Every row gives one point. The ring and each string are closed loops that go straight from each point to the next, and from the last back to the first. Before rounding, they use only three directions, however many columns there are. How many times does the string pass through the ring? Passing back the other way cancels.
In the rows, 128 means zero.

Ring:
[[157  48 157]
 [126  82 182]
 [111 158 149]
 [119 175 112]
 [131 127  85]
 [147  83 102]]
String:
[[142 121 153]
 [150 121 141]
 [147 140 140]
 [140 139 131]
 [140 193 110]
 [121 201  89]
 [ 98 204  66]
 [159 160  77]
 [159 122 110]
 [133 114 121]
 [149 106 112]
 [179  80 102]
 [181  53 110]
 [171  71 130]
 [135  98 135]
 [120  70 150]
 [140  90 146]
 [108  94 150]
 [101  75 187]
 [107  87 204]
 [134 112 181]]
Times through: 1
String:
[[ 99  66 197]
 [ 94  83 172]
 [146 103 146]
 [149 108 150]
 [136 117 141]
 [142 152 144]
 [128 203 124]
 [ 99 195 114]
 [100 199 117]
 [ 92 156 135]
 [120 129 143]
 [145 116 162]
 [129  84 201]]
Times through: 2

Ring (10 x 6):
[[135 187  89 204 154 152]
 [ 98 187  80 200 144 139]
 [ 68 176  86 186 142 129]
 [ 52 156 112 165 153 124]
 [ 60 140 135 148 165 128]
 [ 89 122 151 129 178 138]
 [131 114 146 120 184 152]
 [162 124 133 131 183 162]
 [175 146 119 158 177 166]
 [168 169 106 185 168 164]]
String, 21 rows:
[[118  92 149  91 185 147]
 [ 99 116 121 117 167 140]
 [ 97 136 125 142 167 140]
 [103 148 125 158 167 142]
 [ 69 123 107 121 156 129]
 [ 96 137 106 141 159 138]
 [101 151 130 163 169 142]
 [ 73 142 175 158 185 135]
 [ 75 115 183 125 191 135]
 [103  98 129  95 173 141]
 [132  86 134  81 181 151]
 [131 120 106 121 166 150]
 [134 145 130 157 175 153]
 [180 149 162 169 196 171]
 [202 139 134 153 189 176]
 [198 133 111 141 178 173]
 [199 146 138 162 189 176]
 [164 153 147 171 187 164]
 [126 151 126 163 172 150]
 [140 149 155 166 187 157]
 [156 102 181 111 204 162]]
Times through: 2

Ring (9 x 9):
[[139 104 120 119 109 122 126 105 138]
 [180  72 116  96  67 129 128  93 148]
 [193  63 106  87  52 129 127 102 148]
 [172  82 102  95  67 128 125 118 143]
 [116 132 101 120 113 123 121 147 130]
 [ 78 164 101 142 152 115 118 165 118]
 [ 78 158 101 153 170 104 119 161 111]
 [ 91 145 105 150 164 104 121 149 114]
 [119 120 116 133 134 114 124 119 129]]
String, 30 rows:
[[147  96 127 115 101 127 127  92 144]
 [173  75 116 104  82 123 128  95 143]
 [152  95 110 112  96 121 125 114 137]
 [151  97 115 107  89 128 125 108 142]
 [161  90 116 100  76 132 126 104 147]
 [140 108 109 114 101 123 124 122 136]
 [186  68 100  95  66 121 126 113 140]
 [207  54  95  79  38 127 126 111 147]
 [171  87  97  89  58 131 123 127 144]
 [117 132 107 115 106 129 121 139 135]
 [118 127 108 123 117 122 122 135 131]
 [142 106 100 115 102 118 123 134 131]
 [144 108  94 109  93 121 122 143 132]
 [133 121  96 107  90 128 120 149 134]
 [129 123 103 110  96 129 121 139 136]
 [130 119 108 114 102 126 122 131 136]
 [136 111 107 117 106 121 123 127 133]
 [185  70 102  93  63 124 126 111 142]
 [244  19 101  64  11 130 129  83 157]
 [209  49 114  78  36 135 129  84 156]
 [166  85 119  98  73 132 127  97 148]
 [140 106 112 116 103 123 124 118 136]
 [164  83 111 109  90 120 126 106 138]
 [158  87 120 112  96 122 127  96 141]
 [131 109 129 124 117 124 127  96 140]
 [137 104 121 125 118 118 126 104 135]
 [144  99 111 122 113 115 125 114 132]
 [124 119 112 125 120 119 123 126 131]
 [112 128 121 130 129 122 124 118 133]
 [121 119 128 126 122 125 126 103 138]]
Times through: 2
String:
[[160  88 109 108  89 122 125 112 138]
 [229  29 105  75  30 126 129  84 152]
 [244  19 104  62   7 133 130  80 159]
 [165  89 111  95  68 133 125 110 147]
 [208  53 101  75  32 133 127 103 152]
 [233  30  94  67  15 129 127 100 152]
 [214  47  98  74  29 131 127 104 151]
 [222  39  99  72  25 131 127  98 152]
 [211  46 100  83  45 123 127 101 146]
 [162  88 106 106  85 122 125 115 138]
 [189  63 108  94  64 124 127  99 145]
 [207  47 124  82  43 135 131  68 159]
 [144 101 129 111  96 132 127  92 147]
 [119 123 118 126 121 123 124 119 134]
 [109 131 119 133 134 119 124 122 130]
 [ 87 146 122 151 165 111 123 126 122]
 [116 121 108 142 148 104 124 130 120]
 [114 122 106 144 151 102 123 134 118]
 [ 84 148 112 155 173 104 122 141 115]
 [ 92 146 115 141 148 117 122 136 125]
 [ 87 147 118 149 162 111 123 132 122]
 [115 120 119 141 146 109 125 116 126]
 [148  96 110 120 109 114 125 115 132]
 [129 115 115 121 114 122 124 119 135]
 [128 117 116 119 110 125 124 118 137]]
Times through: 0

Ring, 9 rows:
[[146 159  91 137 110 135 152  84 128 127  96 114]
 [159 150 139 154 100 131 164 110 131 122 119 141]
 [150 145 176 148 100 135 153 142 137 118 118 145]
 [113 142 207 119 111 147 120 185 147 112  88 127]
 [ 98 144 204 100 119 155  98 196 151 114  71 110]
 [111 154 158  90 126 162  81 169 153 129  71  88]
 [128 160 123  94 126 161  86 141 150 137  78  83]
 [140 165  84 106 124 154 105 103 141 140  83  83]
 [140 163  76 122 117 142 134  83 131 132  86  97]]
String (27 x 12):
[[186 165  78 140 110 144 137  76 136 147 126 110]
 [116 158 115 108 121 147 117 122 137 125  71  95]
 [ 98 161  97  91 129 152 103 119 137 125  50  76]
 [130 168  77  90 131 161  85 108 145 143  71  67]
 [102 162 111  77 134 165  73 143 149 134  52  65]
 [ 79 154 146  81 130 158  86 164 146 118  42  79]
 [139 155 142 118 115 150 115 138 144 130  96 108]
 [162 154 166 114 116 161  92 161 157 141 117 109]
 [ 74 145 215  74 130 167  65 223 160 114  49  90]
 [ 28 141 218  62 134 161  71 230 152  97  11  83]
 [ 68 147 176  87 126 152  98 182 144 107  40  94]
 [151 153 154 124 112 151 116 144 147 132 108 116]
 [151 151 180 116 114 158  98 170 155 134 112 115]
 [115 149 191  92 123 164  77 194 158 127  80  98]
 [ 66 150 183  66 134 167  63 203 155 116  35  75]
 [ 80 153 152  84 128 156  91 166 145 116  44  84]
 [137 156 134 114 117 151 112 134 144 131  92 103]
 [158 159 120 121 115 152 114 120 144 139 107 105]
 [ 94 157 120  93 126 151 104 136 139 121  51  84]
 [ 83 163  85  86 132 151 103 113 134 122  35  69]
 [125 169  43 107 125 145 123  68 129 135  65  76]
 [202 169  51 149 108 141 147  49 132 152 135 111]
 [176 161  95 140 109 142 140  87 136 140 121 115]
 [124 155 125 117 116 144 126 123 137 124  81 105]
 [ 88 157 103 105 122 140 130 112 128 113  47  92]
 [122 165  51 122 118 135 149  62 121 125  68  93]
 [178 166  60 141 110 140 146  60 130 144 117 107]]
Times through: 0

Ring:
[[123 123 161 119  90 120 128 152 137 130 132 150 112 163]
 [112 128 165 115  91 114 127 155 169 138 153 167 119 164]
 [109 129 154 123 101 115 124 151 189 143 157 167 128 152]
 [125 113 138 143  94 121 114 136 165 125 134 152 120 132]
 [144  97 126 159  86 128 106 124 128 107 106 132 109 118]
 [155  95 110 170  98 138 106 118 102 103  81 107 108 107]
 [151 114  92 171 138 150 118 122 105 121  69  80 124 102]
 [141 130  92 162 157 152 129 131 116 136  74  76 134 109]
 [135 133 111 147 146 145 132 140 120 138  88  92 130 127]
 [130 126 142 129 111 130 130 147 123 132 111 125 117 151]]
String (28 x 14):
[[172  73 122 173  62 134  97 111  63  79  69 110  86 111]
 [153  99 116 163  98 137 111 123  98 106  83 108 107 116]
 [145 108 120 155 106 136 116 129 113 116  93 112 113 122]
 [131 127 113 150 135 138 125 137 143 136 104 110 131 122]
 [132 145  72 168 193 159 135 132 143 154  75  63 154  97]
 [141 141  70 170 190 163 135 130 119 147  59  52 148  96]
 [142 140  78 165 184 161 136 133 110 145  60  54 143 105]
 [145 121 112 152 131 145 127 135  99 126  78  89 120 125]
 [139 115 130 144 106 133 121 137 116 121 101 118 114 134]
 [127 130 122 143 131 135 127 141 147 139 112 118 130 131]
 [118 147 122 132 153 139 140 152 152 155 112 109 140 140]
 [118 141 126 133 142 135 135 149 158 150 119 120 137 139]
 [117 136 153 116 113 125 135 157 146 143 132 140 123 163]
 [120 123 174 109  79 115 129 157 137 130 141 161 107 176]
 [108 133 180 101  85 110 133 164 164 141 160 174 116 181]
 [122 106 199 102  37 101 119 156 136 114 159 193  91 187]
 [128 111 161 126  74 116 119 145 138 120 134 158 106 156]
 [123 122 145 132 102 123 123 145 154 132 131 146 121 145]
 [106 143 135 128 134 125 132 152 195 156 147 145 142 142]
 [ 83 152 156 112 125 110 133 162 249 169 190 185 151 156]
 [111 116 165 123  75 107 115 147 192 131 167 186 118 153]
 [131 106 149 138  77 118 112 137 146 117 131 155 109 141]
 [130 116 133 143 103 127 118 137 147 126 120 136 120 133]
 [120 131 118 147 134 132 124 139 174 143 124 128 138 123]
 [143  91 128 162  75 123 100 120 139 103 115 144 107 114]
 [127 125 107 157 136 137 120 132 163 137 111 116 136 112]
 [145 105 104 170 115 138 109 120 132 116  93 110 121 102]
 [167  78 108 180  80 138  97 108  83  86  70 105  97  99]]
Times through: 4
